Each row of a before or after table is a point. One or more steps were done to the points. Then noise was added and the rows were shuffled. The steps act on columns, c1 being the first. What was done? A step turns or swaps two columns, mirrors them in a line or flattens them onto one, adds a multiple of one to another, or multiplies or shifts one. Angles are multiples of 10 degrees, from the lower column toward the higher: turns from -170 to 170, lines from 10 to 170 but not 90. Use the fewest steps. Two steps may share a column if one is a turn and the other turns, adds or multiplies; they go together, in the order done. Otherwise the lowest column goes first.

Before (9 x 3)
[[ 0.20 -0.49  0.23]
 [ 0.10 -0.35  0.47]
 [-0.31  0.00 -0.08]
 [-0.39  0.00 -0.11]
 [ 0.05  0.24  0.23]
 [-0.60  0.34 -0.21]
 [ 0.13 -0.12  0.20]
 [ 0.18 -0.56  0.44]
 [ 0.50 -0.19  0.18]]
After (9 x 3)
[[ 0.14  0.38 -0.10]
 [-0.35  0.03  0.48]
 [-0.54 -0.03  0.23]
 [ 0.53  0.45 -0.21]
 [-0.15 -0.08  0.21]
 [-0.60  0.03  0.44]
 [ 0.21 -0.13  0.25]
 [ 0.10  0.30 -0.08]
 [-0.37 -0.39  0.17]]
Steps: turn c1 and c2 by -110 degrees

Before (9 x 4)
[[ 0.60 -0.15  0.19 -0.15]
 [-0.71 -0.27 -0.12 -0.57]
 [-0.07  0.02 -0.01  0.15]
 [-0.06 -0.12 -0.05 -0.21]
 [ 0.19 -0.39 -0.27  0.11]
 [-0.69 -0.29 -0.11 -0.36]
 [ 0.64 -0.12  0.26 -0.09]
 [ 0.14  0.26 -0.50  0.01]
 [ 0.14 -0.21 -0.06  0.17]]
After (9 x 4)
[[-0.14  0.60  0.38  0.36]
 [ 0.27  0.15 -0.30  0.50]
 [-0.30 -0.69  0.11  0.14]
 [-0.28 -0.71  0.07 -0.06]
 [-0.39  0.19 -0.05  0.60]
 [-0.13 -0.06  0.14  0.29]
 [ 0.02 -0.05  0.20  0.65]
 [-0.19  0.11  0.15  0.69]
 [-0.12  0.64  0.49  0.40]]
Steps: swap c1 and c2; shift c3 by 0.20; shift c4 by 0.50

Before (10 x 6)
[[ 0.00 -0.54 -0.30  0.41 -0.33  0.44]
 [-0.29  0.16  0.19  0.16  0.05 -0.31]
 [-0.41 -0.36 -0.22 -0.26 -0.34 -0.24]
 [ 0.21  0.06  0.14  0.43  0.27  0.37]
 [-0.48 -0.01  0.18 -0.49  0.27  0.43]
 [-0.21 -0.28  0.39 -0.35  0.47  0.04]
 [-0.22  0.20 -0.39  0.22  0.56 -0.15]
 [ 0.01  0.36  0.49 -0.25 -0.28 -0.10]
 [ 0.41 -0.54 -0.31 -0.14 -0.11 -0.27]
 [ 0.08  0.13  0.25 -0.24 -0.26 -0.18]]
After (10 x 6)
[[-0.28 -0.49  0.40  0.11 -0.16 -0.28]
 [ 0.48  0.36  0.02  0.26 -0.26 -0.08]
 [ 0.20  0.23 -0.30 -0.06  0.16 -0.32]
 [-0.42  0.22 -0.21 -0.57  0.22 -0.11]
 [ 0.13  0.09  0.25 -0.27  0.42  0.32]
 [-0.25 -0.36 -0.45  0.34 -0.23 -0.26]
 [ 0.17 -0.01 -0.45 -0.26 -0.49  0.47]
 [-0.33 -0.52  0.01  0.33  0.38  0.47]
 [ 0.38 -0.31 -0.24 -0.44 -0.36  0.07]
 [ 0.23  0.10  0.08  0.25 -0.28 -0.19]]
Steps: swap c1 and c3; turn c4 and c5 by 90 degrees

Before (14 x 8)
[[-0.17  0.36  0.19 -0.22 -0.11  0.02  0.26  0.25]
 [ 0.08  0.58  0.32 -0.09 -0.19  0.55 -0.20  0.16]
 [-0.23  0.09  0.16 -0.01 -0.57  0.17 -0.06  0.34]
 [-0.02  0.16  0.09 -0.16 -0.22  0.32 -0.14 -0.13]
 [-0.43 -0.09 -0.45  0.03 -0.20  0.14  0.01  0.09]
 [-0.03 -0.08 -0.26 -0.08 -0.42  0.29 -0.08  0.35]
 [ 0.43 -0.26  0.35  0.05  0.20 -0.26 -0.30 -0.42]
 [-0.19  0.04  0.12  0.06 -0.37  0.33  0.27  0.25]
 [ 0.15 -0.23 -0.01  0.20  0.24 -0.14 -0.36  0.16]
 [-0.10  0.06 -0.40  0.14 -0.27  0.19  0.29  0.38]
 [ 0.31 -0.01  0.02 -0.02 -0.01 -0.35 -0.56 -0.25]
 [ 0.14  0.17  0.07  0.11 -0.21  0.24  0.24  0.04]
 [ 0.08 -0.18  0.24  0.41  0.30 -0.21 -0.45 -0.33]
 [ 0.25  0.07 -0.08  0.39 -0.16 -0.45 -0.58 -0.32]]
After (14 x 8)
[[-0.31  0.16 -0.11 -0.10  0.29 -0.44 -0.91 -0.49]
 [-0.10  0.07 -0.17  0.01 -0.35  0.20  0.47  0.42]
 [-0.05 -0.37 -0.20  0.32 -0.26  0.02  0.54  0.40]
 [-0.05 -0.44 -0.32  0.17 -0.38  0.01 -0.14  0.53]
 [-0.12 -0.10  0.13  0.28 -0.26 -0.07  0.50  0.03]
 [ 0.20 -0.40  0.05  0.28 -0.12  0.15 -0.18  0.56]
 [-0.03 -0.18  0.26 -0.40 -0.16 -0.47 -1.15 -0.53]
 [-0.09  0.07  0.07 -0.08  0.26 -0.17 -0.72  0.30]
 [-0.20  0.04  0.28 -0.36  0.05 -0.07 -1.12 -0.36]
 [ 0.48 -0.19  0.14  0.22 -0.18 -0.12  0.58  0.62]
 [-0.58  0.10  0.27 -0.26  0.30 -0.08 -0.56 -0.67]
 [-0.27  0.14 -0.10  0.55 -0.60  0.24 -0.42  0.27]
 [ 0.57 -0.24 -0.17  0.15 -0.04  0.07  0.02  0.09]
 [-0.04 -0.09 -0.05  0.29 -0.22  0.24 -0.30 -0.24]]
Steps: turn c1 and c3 by 120 degrees; turn c2 and c5 by -60 degrees; turn c4 and c6 by -80 degrees; multiply c7 by 2; multiply c8 by 1.6
